Each row of a before or after table is a point. One or more steps were done to the points. Then noise was added and the rows were shuffled. The steps act on columns, c1 being the first. Name the steps. A step turns or swaps two columns, mirrors them in a line or flattens them onto one, adds a multiple of one to another, or multiplies or shifts one. Angles are multiples of 10 degrees, from the lower column toward the higher: turns from -170 to 170, lines from 10 to 170 but not 90. Use the fewest steps. Two steps may share a column if one is a turn and the other turns, adds or multiplies; they go together, in the order done. Otherwise the lowest column goes first.
In the rows, 128 means zero.

Before (10 x 3):
[[133 155 164]
 [113  67 141]
 [149  89 125]
 [118 109 196]
 [173 112 138]
 [ 78 112 175]
 [125 117 105]
 [143 161 136]
 [126 105 140]
 [132 131 113]]
After (10 x 3):
[[152 154 163]
 [134 131 113]
 [112 104 142]
 [118 116 107]
 [ 71  66 142]
 [167 161 136]
 [162 111 138]
 [121  89 125]
 [ 66 111 175]
 [104 110 195]]
Steps: add 0.7 times c2 to c1

Before (14 x 9):
[[162 111 101 154 113 120 153 165  96]
 [132 158 105 162  84  92 168 133 170]
 [139 134 171 123 130 157 144  87 170]
 [163 166  96 128  82 112  97 151 165]
 [ 77 191  91 125 166 182 141 152  88]
 [ 96 124 137 153 130 171 174 147 144]
 [125  93  92 124 124 128 177 120 115]
 [161 122 161 137 179 129 104 135 146]
 [ 98 132 138 133 128 118 116 104 104]
 [127 115 152 174 102 169  87  96 178]
 [165 123  92 126 109 120 143  91 177]
 [167 188 132 151 151 110 158 130 100]
 [113 163 102 121 128 142  81 147 183]
 [119 131 171 134 107 112 106 123 115]]
After (14 x 9):
[[139 114 152 171 107  62  85  96 177]
 [126  92  94 123 126 127 177 123 115]
 [132 155 101 163 199 146 168 131 170]
 [ 70 191  92 125  44  85 142 151  86]
 [110 161 103 119 113 112  76 149 184]
 [161 122 163 139  92 163 103 136 145]
 [152 135 174 125  93  89 142  89 169]
 [173 122  92 128 148 124 142  92 174]
 [107 131 140 133 136 141 115 102 104]
 [154 165  93 127 179 117  98 150 166]
 [164 188 135 150 128 162 158 131 102]
 [123 127 167 135 158 134 108 120 116]
 [ 93 121 136 152  82  78 175 147 145]
 [153 112 104 154 146 127 154 161  96]]
Steps: add -0.3 times c8 to c1; multiply c6 by 1.6; turn c5 and c6 by 140 degrees

Before (10 x 14):
[[ 79 206 121 151 152 118 104 143 115 192 150  97  86 114]
 [146 118 105 116  32  99 105 159 102 144 140 127  89 122]
 [130 135 131 135  76 112 120 156 153 193 150 144 151 146]
 [142 140 137 129 149  99 105 119 147 199 173 148 174 102]
 [107 195 136 146 104 146 142 123 141  38 173 121 141 110]
 [137 138 131 109 150  88 107 140 140  95 169 149 123 141]
 [139  96 126 119 146 138 113 157  98 124 150  85 129 119]
 [119 104 134 158 152  85 131 117 142 149 161 124 105 127]
 [124  99 128 123 142  91 139  51  94 144 174 137  86 159]
 [121 109 135 125 134  84 152 149 133 166 141 115 170 117]]
After (10 x 14):
[[121 129 134  95 105  80 154 114 140 177 134 110  89 108]
 [117 177 129 123 144 114 121 142 156 199 131 102 108 149]
 [144 110 135 130  99  84 130 120 160 157 144 139 147 111]
 [100 105 135 106 137 100 107 150 172 210 148 136  90 123]
 [118 114 126 123  93 135 112  84 115 121 162  95 134 136]
 [186  92 124 140 202 118 103  96 133 184 155 112 149  42]
 [123 223 106  94 132 100 102 128 118 121 151  97 172 150]
 [147 119 123  94  96  89 141 137 131 143 185 205 167 152]
 [143 137 139 154 199 148 138 122 167  47 152 134 108  81]
 [120 107 131  83 135  88 107 150 164  97 151 117 138 154]]
Steps: add 1.5 times c1 to c14; turn c1 and c13 by 160 degrees; turn c2 and c5 by 100 degrees; add 1 times c3 to c10; add 0.7 times c6 to c4; turn c8 and c12 by -90 degrees; turn c9 and c11 by -40 degrees

Before (9 x 32):
[[133 104 149 124 144 101 132 137 142 130 123 152 129 114 132 140 152 153
  102 117 122 131 103 127 146 140 121 131 131 116 131 136]
 [112 143 147 155 111 124 119 139 108 140 152 159 130 128 128 145 104 117
  130 134 129 138 108 118 148  90 129 129  88 125 130 132]
 [134 146   7  99 101 132 131  87 144 161 127 111 134 119 106 104 117 119
  121  54 136 140 123 118 106 139 128 124 103 134  71 117]
 [135 123 146 101 143 138 133 103 120 119 138 127 167 135 145 141 101 135
  119 132 109 127 135 137 130 130 133 120 131 123 134 147]
 [108 106 146 119 138 129 144 139 109 144 117 131 125 118 147 143 121 111
  111  79 143 133 112 121 133 141 138 126 129 121 145 151]
 [104 114 135 123 132 128 147 123 121 121 151 158 123  98 149 111 109 129
  132 119 144 126 130 139 142 105 112 128 121 214 133 152]
 [139 113 130 109 140 135 119 133 117 162 118 149 135 102 123 117 123 124
  116 136 110 128 128 145 142 143 135 125 118 129 123 131]
 [127 104 150 119  91 138 129  92 102 135 114 150 133 105 116 139 133 127
  127 134 143 149 147 112 131  80 121 122 136 116 137 134]
 [139 139 144 119 118 129 120 102 133 144 133 150 131 105 152 128 109 120
  131 138 133 143 132 123 124 109 120 139 137 116 121  98]]
After (9 x 32):
[[120 105 145 120 139 128 155 139 109 145 131 132 124 118 147 144 122 112
  110  79 143 146 110 121 132 141 137 122 129 121 110 151]
 [133 105 148 124 143 101 135 136 142 131 134 152 131 115 132 141 152 153
  103 116 122 125 109 127 144 140 121 111 130 116 125 136]
 [139 147   6  98 101 133 134  87 144 161 125 112 134 120 107 104 116 118
  122  55 137 127 121 118 108 139 128 126 102 134 183 116]
 [126 144 146 156 112 124 113 139 108 141 118 160 130 127 126 145 104 118
  130 134 129 145 132 118 149  91 130 100  89 125 127 133]
 [140 104 151 117  91 138 130  91 102 136 130 149 133 105 115 138 132 126
  128 134 143 136 129 112 130  80 121 153 137 116 119 133]
 [131 123 146 102 142 139 138 103 120 119 115 127 167 133 144 142 100 133
  118 133 108 121 137 137 130 130 133 131 131 122 122 146]
 [142 139 144 120 117 128 117 101 133 143 135 150 129 104 152 128 109 119
  131 138 133 125 138 122 123 110 120 124 137 116 136  99]
 [134 113 132 108 139 134 113 132 117 162 130 148 134 103 124 117 123 124
  115 137 110 118 122 145 143 143 135 134 119 129 133 131]
 [114 114 135 122 133 130 160 122 121 122 116 157 123  97 149 110 110 129
  134 120 144 147 145 139 143 105 111 114 120 213 122 152]]
Steps: multiply c22 by 0.7; turn c1 and c22 by -60 degrees; multiply c7 by 1.6; turn c11 and c28 by -120 degrees; turn c23 and c28 by 50 degrees; multiply c31 by -1

Before (13 x 64):
[[134 141  94  86 110 144 115 156  95 105  84  83 119 100 127 108  64  78
  109 162 139 135 161 100 100 144 160 142 114 171 136 132 150 133 120 146
  138  81 127  88 156 133 138  88 135 136 127 193 109 151 198  86 149 120
  137  97 122  79 113 120  84 113  77 140]
 [146 125 136 119 105 120 100  73 143 117 104  99 133 117 138 105 140 104
  134 132  78  94 102 134 120  89  76 128 120 134 121 101 130 134 131  84
  122  84  91 119 130 124 156  69 117 135 140 106 126 167  84 105 128 162
  182 128 122 102 115 146 132 125 112 126]
 [101 115 104 121 161 137 127  83  47 147  88 157  83  59 104 141 123 175
  124 106 133 134 133 193  93  89  78 190 132 176 108 207 112 148 103 100
  161 151 169 140 101 129 118  70 102 110 120  93 114 123 104 121 109 126
  101 156  95 134 114 112 159  97  91 155]
 [164 140  77 105 127  95 142 148  64 133  99 107 117  93 146 129 143  95
  122 143 156  94 125 138 152  69 108  79  94  90 185 137 125 118 150 118
  155 154 140 172 165 177 103 111 169 119 111 177 109 213 144 133 100 127
  174  97 161 135 144 128 117 186 156 119]
 [150 139 114 110 148  70 120 131 161 120 127 136 158  60 115 149  94 117
  132 194 137 117 167 147 132 173 124 124 129 128  80 118  47 118 116 141
  158 126 135 149 116  94 128 124 123 121 123 158  51 209 147 168 185 169
  104 102 145 122 146 100 140  77 152 136]
 [ 85 153 160 133 158 114 143 113 110 134 127 115 152 104 112 138 133 146
  111 187 116 130 154 107  97 100 135 146 175  98  88 156 109  96 171 140
  138 106 101 122 150 107 116 117 141 131 113 119 174  95 105 172 110  89
  140 136 128 124  66 129 126 105  93 108]
 [124 108 167 121 160 152 111  98 107  88 119 107 158  89 128 153 141 100
  128 173 108 142 137  90 113 138 106 111 105 142  48 106 115 167 120 165
  131 147 118 152 143 125 156 140 131  77 159 106 149  83 146  97 124 106
  136 139 100 119 117 134 130 118 141  80]
 [123 189 146 150 124 126 120 138 144 105  91 105 144  98 160 111  95 121
  104 106  97 100 155 124 125 102 137 129 110  89  83 140 138 161 150 109
  103 152 192 158 110 155 184 121 128 126 114 120 132 147 128 133 140 158
  176 148 150 146 161 159 130 134  76 143]
 [163 137 172  87  84 102 118  91 162 145 116  70 123 112 182 179 165 135
  162 140 168  51 198  89  97  73 108 103 141 136  94 118 106 103 140 221
  142 181 148 147 156 170 135  87 173 117 118 126  74  96 102 154  89 128
  159 147  75  98 112 128 120 120 146 104]
 [155 104  91 126 132 140  88 109  70 145 138  54 110 106 133 101 130 175
  148 147 147 173 132 155 108 171 157 154 149 140 132 140  79 174 126 105
  130 113 117 137 147 119 101 111 140  57 146 174 126 117 150 130 122 148
  131  76 129 131 112 116 101 141 153 126]
 [ 80 218  99  96 163 126 107  61 107  92 140 142 128 127 229  86 107 167
  146 131  78 142 116 102 110 132 125 136 129 103 129 114 139  86  91  74
  125  90 122 136 164 100 190 146 126 172 155 115 122 110 138 139 128 113
  111 167 116 151 136  89 145 128 150 132]
 [ 96 127  93  99 101 147 133 105 116 109 118 113 175  74 149 120 135  82
   62 138  80 138  93 101 102  86 147  72 171 131 114 129 121 152 133  99
  134 116 172 170 127 124 157  71 107 122 121 113 161 164 116 172 102  47
  182 112 133 120 138 123 167 157 160 110]
 [113 140 176 132 133 119 124 110  96 118 114 132 144  47 109  97 144 138
  121 119  90   9 132 148 139  77 133 148 154  92 128 147 125 105  85 117
  180 130 157 148  94 103 115 147 158 115 133 152 144 106 168 123 104 146
  136  87 118 166 131  86 149 143 197 110]]
After (13 x 64):
[[152 142  99 104 148  72 123 131 163 119 126 140 151  61 118 149  95 130
  140 193 132 122 163 150 128 171 130 119 118 128  78 117  48 115 122 137
  156 128 132 148 112  91 128 128 128 120 122 160  49 206 179 165 187 172
  103 100 146 121 142 101 142  76 154 139]
 [131 143  63  87 110 141 109 156  95 110  90  83 117 102 124 111  65 119
  120 168 147 133 161 103 106 145 159 139  79 172 136 131 155 132 119 144
  136  78 124  86 160 134 133  90 136 130 125 190 114 149 211  81 151 119
  132  98 121  78 113 119  91 114  75 138]
 [159 138 209  89  84 103 127  97 161 146 116  71 121 108 186 178 166 145
  181 140 139  49 200  90  92  75 111  99 140 133  95 116 102 102 141 220
  139 178 155 151 158 168 134  85 171 114 116 126  77  99 106 154  93 128
  160 149  68  98 114 132 123 118 145 107]
 [101 117  81 125 162 136 129  86  50 148  93 154  78  61 105 141 122 134
  129 107 127 129 130 195  94  93  79 181 173 177 111 209 117 144 102 101
  160 154 173 131 101 126 115  74 109 107 118  88 115 123 126 122 111 124
  108 158  96 135 110 115 160  96  95 156]
 [125 187 167 150 122 127 116 135 143 104  92 101 149 100 154 109  89 112
   94 110 116  98 161 120 118 100 134 129 120  85  82 141 135 161 150 103
  104 152 196 158 111 155 181 116 126 123 115 122 129 150 121 137 137 158
  176 147 151 145 163 161 125 133  73 141]
 [ 79 218  69  95 158 128 115  61 110  94 138 142 125 127 232  84 102 126
  115 131  73 138 115 104 105 128 125 138 169 106 134 115 141  84  91  76
  125  94 123 139 167  98 189 140 128 172 157 115 118 110 142 138 128 116
  117 172 121 149 140  92 141 129 148 130]
 [118 141 223 132 134 119 122 111  98 117 112 134 151  46 111  94 144 156
   99 119 104   7 130 153 139  76 137 144 139  90 127 151 126 103  83 113
  180 132 157 144  95 104 112 148 159 116 133 153 144 112 154 125 102 143
  132  85 118 164 132  86 153 146 197 107]
 [121 111 206 120 160 151 110 101 105  97 122 110 160  89 128 153 140 100
  119 175 112 141 135  93 114 138 106 113 101 138  47 109 117 171 121 165
  130 145 112 153 145 128 154 140 126  74 159 105 149  89 149  95 124 107
  130 138  99 116 122 136 128 116 138  79]
 [157 100  54 124 128 140  96 111  71 147 141  57 111 112 132 100 130 151
  160 148 123 178 128 154 109 172 159 151 180 142 130 142  77 173 123 107
  126 113 113 138 149 115  93 110 144  53 151 174 122 116 141 133 125 150
  137  74 132 136 117 111  98 134 157 127]
 [ 85 154 188 134 160 110 138 112 113 131 130 119 151 109 111 136 128 180
  110 191 129 127 154 102  99  94 138 144 146 103  85 156 107  97 171 146
  142 107  96 124 149 107 115 119 142 128 113 117 172  93 117 171 108  85
  139 136 128 124  66 131 129 106  96 107]
 [ 94 129  56 103 101 147 109 103 112 111 121 114 177  76 153 115 139 172
   51 132 134 138  95 106 102  87 142  73  82 126 113 127 125 153 138 101
  135 121 169 171 129 124 153  70 106 127 121 114 159 162  94 173 105  47
  182 110 136 119 140 122 165 157 163 109]
 [150 126 138 120 106 119 104  73 141 118 102 100 131 114 133 104 140 118
  109 134  77  89  98 138 116  87  75 127 108 132 121 102 129 136 137  86
  115  80  88 122 131 122 158  68 116 139 139 113 123 166  87 107 125 157
  181 128 119 100 114 148 137 122 117 127]
 [165 144  21 109 124  94 139 154  66 129  98 106 117  87 145 131 144  91
  139 143 152  96 130 139 152  64 107  78  96  95 184 134 121 117 152 117
  153 148 140 176 170 177 107 111 177 116 111 181 108 210 108 131 103 128
  175  98 160 133 149 129 114 187 157 118]]
Steps: multiply c3 by 2; turn c7 and c19 by -20 degrees; turn c19 and c21 by -40 degrees; swap c18 and c29; add -0.7 times c62 to c51

Before (10 x 64):
[[147 181 101 173 132 112 150 112 186  89 127 124 132 175 158 154 195 133
  171 125 198 174 127 158 131 103 100 113 108 168 155 110 157 159 161 118
  194  97 102 131 119  78 130 163 118 154 153 178 134 160 131  77 136 164
  158 112 103 123 180 153 152 173 101 121]
 [126 118  79 107 101 130 133 160 131 105 115  74 178 151 109  99 177 126
  114  98 192  97 122 155 174 124 120 166 141 128 150 149 107 132  93 167
  135 148 137 112  86  90 110 119 164  89 164 132 113 118 109 120 156 135
  145 147 156  72 114 150 172 107 142 131]
 [ 83  93  67 135 117 154 129 160 113 113 129 155 169 131 137 169 133  88
  112 115 132 111 173 102 119 118 168 162  90 158  72 103 153 148 101 135
  142 168 122  93 107  87 147  96 108  96 121 103 166 128 125  94 156 140
  169 139 128  75 160  93 117  91 153 130]
 [ 88 164 111 130 112 150 170 153 122 123 114  82 146 161  80 118 123 147
  163 139 141 148 160 150 147  74 171 103 166 111 111 172 137 167 157 130
  150  81 113 110 167 110 141 114  91 167 157 172 125 171 170 111 160  96
  135 152  85 148 185 153 112 173 117 122]
 [ 96 101  68 176 178 149 134 108 135 153 116 130 177 112 139 186 176  90
  167  96 181 139  87 169 158 158 117 143 128 109 101 176 167 108 107  94
  105  94  88 169 128 103 125 156 136  98 148 129 146 160 131  87 139 118
  137 134  92  76  93 127 121 177 162 163]
 [ 80 179 146 101 163 147 128 147 161 151 152 153  91 183 122 113 135 168
  172 130 129 178  83 105 115 166 114 147  92 115  97 122 140 167 142 119
  128  95 110 126 135 137 141 133 134 167  96 167  99 154 109 103 123 161
  110 157  85 144 125  96 168 175  85 102]
 [135 112  91 140 120 146 133 164 114 102  70 110 131 128 110 144 175 108
  170 147 125 130 136 143 104 164 103 136 114 156 139 100 126 118 142 156
  194 112 114 154 170  84 125  89  88 107 173 169 141 110 118  92 114  99
   96 131  95  78 165 113  86 105 130  92]
 [151 149 132 109 121 160 173  88 152 140 139 119 168 112 155 181 170  92
   92  89 202 108 146 145 150 126 103 171  83 171  98 176 189 121 144 175
  157  80 110 132  84 156 151 153  97 124 149 118 152  97 198 139 102 171
  111 178  68  93 113  78 157  86 133  96]
 [ 91 162  85 114 175 105 158 135 147 102 131  82 115 175 140 152 145 113
  168 101 179 179 139 177  96 127 183 128 130 129 152 183 113  95 128 120
  180 142  91  94 115 147 146 158 158 148 142 165 152 121 126  92 121 170
  152 170  67  79 139 154 153 174 139  89]
 [138  96 144 166 161 121 120 140 173 149  83 139  88 148 141 137 102 180
   94 102 132 101 157 130 146 110 144 165 109 159 116 113 164  89 178 146
  154  97 130 133 120  87 152 153 123  93 165 163 168 133 163 134  93 123
  155 133 153 111  95 115 115 107 173 139]]
After (10 x 64):
[[147 181 101 173 132 112 151 112 186  89 127 124 132 174 154 141 193 113
  170 127 199 173 127 158 131 102 101 113 107 168 155 129 157 159 162 119
  194  97 103 107 152  78 130 164 118 155 152 177 132 160 109  64 141 163
  157 113 103 124 180 152 154 174 102 121]
 [ 89 164 111 131 112 149 168 153 123 122 115  80 146 161 103 110 124 172
  163 140 141 148 161 149 148  74 171 102 168 110 111  78 137 165 155 131
  152  81 113 103 123 110 141 112  93 167 158 172 125 170 165 112 180  95
  136 152  85 148 185 153 112 172 117 122]
 [136  95 144 165 161 120 120 139 173 148  83 139  86 148 172 134 102 158
   93 103 131 102 157 129 146 109 144 165 108 158 117  96 166  89 179 145
  154  96 131 136 136  87 152 153 121  94 166 165 168 133 107 133  71 123
  155 134 155 112  94 115 115 107 173 138]
 [135 111  90 141 121 146 134 163 114 103  70 110 132 129 100 118 174 125
  169 147 127 129 136 143 104 163 103 136 115 157 139 143 128 118 142 156
  195 114 113 138 149  84 125  88  88 107 175 170 141 109 101  76 106 100
   97 130  95  78 166 112  86 105 129  92]
 [125 119  79 108 102 130 133 161 132 103 114  75 177 153 112 133 177 138
  112  98 191  97 122 156 174 124 120 167 142 129 149 142 107 132  92 166
  135 148 139 110  96  90 109 118 164  88 163 133 114 118 151 124 174 135
  146 148 155  71 111 151 173 105 142 130]
 [ 82 180 146 102 164 148 128 147 161 151 151 151  90 183 150 121 134 161
  173 131 130 177  84 105 113 166 113 146  90 114  96 147 140 167 142 119
  127  96 110 116 115 137 143 133 134 169  96 168  98 152 126  97 119 161
  109 157  86 143 127  97 167 175  86 102]
 [ 92 162  84 113 175 106 158 135 147 101 132  83 114 177 128 140 145 109
  169 100 179 180 139 176  96 127 181 127 129 126 151 122 113  97 129 121
  181 142  92  79 151 146 147 160 157 147 143 165 152 121 181  95 118 169
  151 170  67  79 139 155 152 174 139  89]
 [ 84  96  68 136 118 154 130 160 114 112 129 154 168 131 109 152 133  92
  111 115 131 111 174 102 118 117 168 161  90 158  73 137 153 147 102 135
  141 167 122  79 166  87 147  96 107  95 120 104 167 130 103  98 173 140
  171 139 128  75 159  92 116  91 154 131]
 [151 150 132 109 122 160 172  89 151 140 139 119 170 111 127 163 171  82
   93  88 202 108 146 146 149 126 104 172  81 171  97  52 190 122 142 173
  156  80 110 138 170 156 151 153  96 123 150 118 152  96 163 140  87 172
  111 178  68  93 114  78 157  88 132  95]
 [ 96 101  68 177 180 149 136 107 135 154 115 130 177 112 112 147 177  93
  167  96 182 139  86 169 157 160 116 143 129 107 102 116 168 109 108  93
  105  94  87 149 183 102 126 156 136  99 148 130 146 160 175  64 146 118
  137 134  92  75  94 125 121 175 162 162]]
Steps: turn c15 and c18 by -40 degrees; multiply c41 by 0.4; turn c16 and c41 by 70 degrees; turn c32 and c51 by 100 degrees; multiply c52 by 1.3; turn c40 and c52 by -20 degrees; multiply c53 by 1.6

Before (12 x 64):
[[171  75 141 158 109 142 138 122 118 150 120 136 145 124 117 132 110  96
  109 109 115 124 132 159 123 131 136 121 125 145 132 126  85  81 161 142
  133 138 114 125 104 109 135 164 117 143 134 145 138 116 136 126 176 140
  102  91 109 130 138 132  93 128 172 222]
 [110 137 133 167 202 160 150 133 107 115 147 111 144 103 155  97 118 138
  147 130 118 128 197 117 122 141 139 110 128 125 141 108 144  89 116 137
  102 117 120 138 149 157 115 123 122 115 125 118 133 111 170  91 147 128
  124 137 125 140 137 105 118 124  96 119]
 [105 128 119 165 119 148 133  59 107 149 127  99 132 104 147 133 124 119
  136 111 114 147 132 124 132 156 128 161  99 132 137 111 135 131 139 142
  140 136 145 108 106 134 134 142 125 127 135 178  84 246 110 154 139 129
  122 121 128 148 134 113  85 127 102 113]
 [115  97 163 126 105 140 110  89 115 141 109 139 135 151 133 144 119 134
  149 116 143 134 131 129 149 157 162 108  99 129 151 134 134 130 151 125
  128 175 143 105 109 120 134 135 121 112 115 113 110 120 134 159 130 131
  120 163 121 149 106 134 100 111 110 126]
 [112 137 139  63  98 142 118 131 113 150 107  78 135 105 156  96 138   8
  107 139 157 150 129 176 126 127 141 113 119 146 148 125 151 136 133 147
  135 118 107 133 133 131 122 162 102 139 119 124 138 110 103 149 208 132
  136 174 129 130 138 112 110 125 135 128]
 [138 125 126 118 197 157 111  98 122 125 106 115 133 109 148 146 114 116
  145 122 115 124 130 140 125 123 143 148  93 127 150 127 140 150 172 145
  135 109 133 102 139 134 130 131 116 105 107 141 144 115 157 135 132 130
  120 143 131 143 130 111 133 106  98 115]
 [141 122 127 140 102 149 129 135 110 147 117 130 159 110 126 144 129 139
  110 109 115 132 145 110 147 154 128 113 132 121 138 108 118 150 159 133
  111 108 123 138 124 108 141 139  22 111 131 125 127 123 114 151 137 165
   62  99 118 136  94 141  57 123 146 116]
 [100 100 136 154  99 128 134 121 124 143 130 126 138 103 136 159 155 148
  142 139 120 130 136 113 108  80 134 107 128 124 149 121 127 124 129 144
  133 107 182 140 106 125 135 129 124 117 126 149 137 153 132 109 144 147
  140 166 124 119 109 173 121 110 113 111]
 [114  92 196 149  99 140 151 136 116 138 133 114 151 130 139 150 113 132
  109 131 124 173 130 129 145 140 169 131 124 121 114 137 155 123 178 131
  137 136 125 119 112 167 144 180 117 126 134 122 149 179 139 150 130 131
  122 164 111 155 133 105 129 130 123 171]
 [ 98 138 125 135 135  98 108 121 109 123 124  96 133 249 122 143 140 135
  139 107 113 132 131 110 137 103 129 126 102 134 115  85 129 149 162 105
  129 128 142 135 176 133 134 141 121 121 116 141  84 120 127 131 128 131
  141 168 111 143 132 116 119 105  96 183]
 [141 132 126 158 111 152 155 128 122  86 115 110 138 184 123 154 177 150
  102 117 124 148 141 112 125  76 164 133  88 148 132 136 148 135 172 142
  136 109 129 126 164 109 144 121 120 146 128 114 146 123 128 137 142 127
   67 142 114 138 122 105 132 221 121 112]
 [113 116 133 132 115 157 131 125 105 101 123 122 139 102 150 155 119  73
   81 121 173 144 151 186 108 124 145 128 126 126 146 131 103 141 133 142
  136 121 112 129 105 182 133 116 119 108 128 113 143 114 203 125 131 150
  134 158 151  74 138 135 113 118 170 110]]
After (12 x 64):
[[124  96 162 125 105 143 109 152 169 141 110 136 126 150 134 144 119 134
  148 116 141 133 138 129 148 158 163 108  99 129 151 135 135 131 151 124
  128 174 143 105 110 120 135 118 120 111 115 113 111 124 100 158 129 131
  120 163 120  89 106 135 100 111 111 127]
 [178 136 134 167 203 176 150 117  88 114 147 109 136 102 154  97 117 139
  149 131 119 128 165 117 122 140 139 109 128 125 140 108 144  87 116 137
  102 117 120 139 148 158 114 113 121 115 126 118 133 137 121  92 147 128
  125 137 126 120 136 104 118 125  96 118]
 [124  91 197 149  99 144 151 107 208 138 133 107 135 129 139 149 114 132
  110 131 125 173 135 129 145 139 169 130 123 120 114 137 155 124 179 131
  137 137 125 119 113 169 144 169 118 126 134 123 149  70  86 151 129 130
  123 164 112 109 131 106 129 130 124 171]
 [150 121 127 140 103 147 129 119 134 147 117 119 132 111 126 144 129 139
  111 107 115 131 118 111 146 154 127 113 133 122 138 108 118 151 159 134
  111 108 122 138 124 108 142 121  22 111 130 126 127 117 106 152 137 164
   62 100 117 125  94 141  57 122 147 116]
 [146 132 125 158 112 148 156 122 123  86 116 108 134 184 123 155 178 150
  102 117 124 148 117 112 125  77 164 133  89 147 133 136 149 135 173 142
  135 111 129 125 164 110 145 124 120 147 127 114 145 136 123 136 142 126
   67 142 114 119 122 106 131 221 121 112]
 [120 126 118 165 119 155 133 177 124 149 127 101 140 104 147 133 124 120
  135 111 114 147 141 125 131 156 127 162 100 132 138 110 136 133 137 141
  139 134 145 107 106 133 135 242 125 127 135 178  83  92 107 154 140 129
  123 121 127  77 133 113  87 127 102 114]
 [120  99 135 155 100 137 132 138 134 142 129 122 130 104 134 159 156 148
  141 139 120 130 153 113 109  81 135 107 128 124 148 120 127 123 130 145
  133 107 182 140 106 126 135 152 126 117 126 149 137 123 121 109 144 147
  141 167 122 132 109 172 121 109 113 111]
 [135 125 126 118 197 152 111 147  96 125 106 114 132 110 147 145 114 116
  145 123 115 124 110 140 125 124 142 149  91 127 150 126 141 151 171 143
  134 109 132 102 139 133 130 115 115 105 107 142 143 126 133 135 132 130
  120 143 131 101 130 111 132 107  98 115]
 [116 139 125 135 136 109 108 127 117 124 125  98 138 249 122 142 140 135
  140 107 113 132 163 109 137 103 129 127 102 135 115  84 128 149 162 105
  129 128 143 135 175 134 133 118 121 122 116 141  84 118 112 131 129 130
  141 168 111 112 132 117 118 105  95 183]
 [154  76 141 157 110 129 138 132 135 151 120 129 128 124 117 132 110  96
  109 109 115 124  89 159 122 131 138 121 125 144 131 126  84  81 161 142
  134 136 114 126 105 110 134 109 117 143 133 146 138  94 115 126 175 140
  102  91 110 123 138 131  92 127 172 222]
 [141 115 133 132 115 164 129 158  56 101 124 120 130 102 150 154 119  73
   82 121 173 144 139 187 108 123 146 128 126 126 146 131 102 142 133 141
  137 121 112 128 105 182 132 116 119 109 128 111 144 142 130 124 132 151
  134 158 150 174 137 136 112 118 171 109]
 [121 136 140  61  96 146 119 125 161 150 106  82 145 105 157  96 138   7
  106 138 157 150 137 175 126 127 141 114 119 146 147 126 152 136 133 146
  135 118 107 133 134 132 122 104 102 139 119 125 138  99 100 148 208 131
  137 174 130 128 138 112 109 125 136 128]]
Steps: turn c1 and c23 by -60 degrees; turn c6 and c23 by -20 degrees; add -1.5 times c3 to c51; turn c9 and c51 by 70 degrees; turn c8 and c58 by 150 degrees; flatten c12 and c13 onto the line at 160 degrees; turn c44 and c50 by -100 degrees
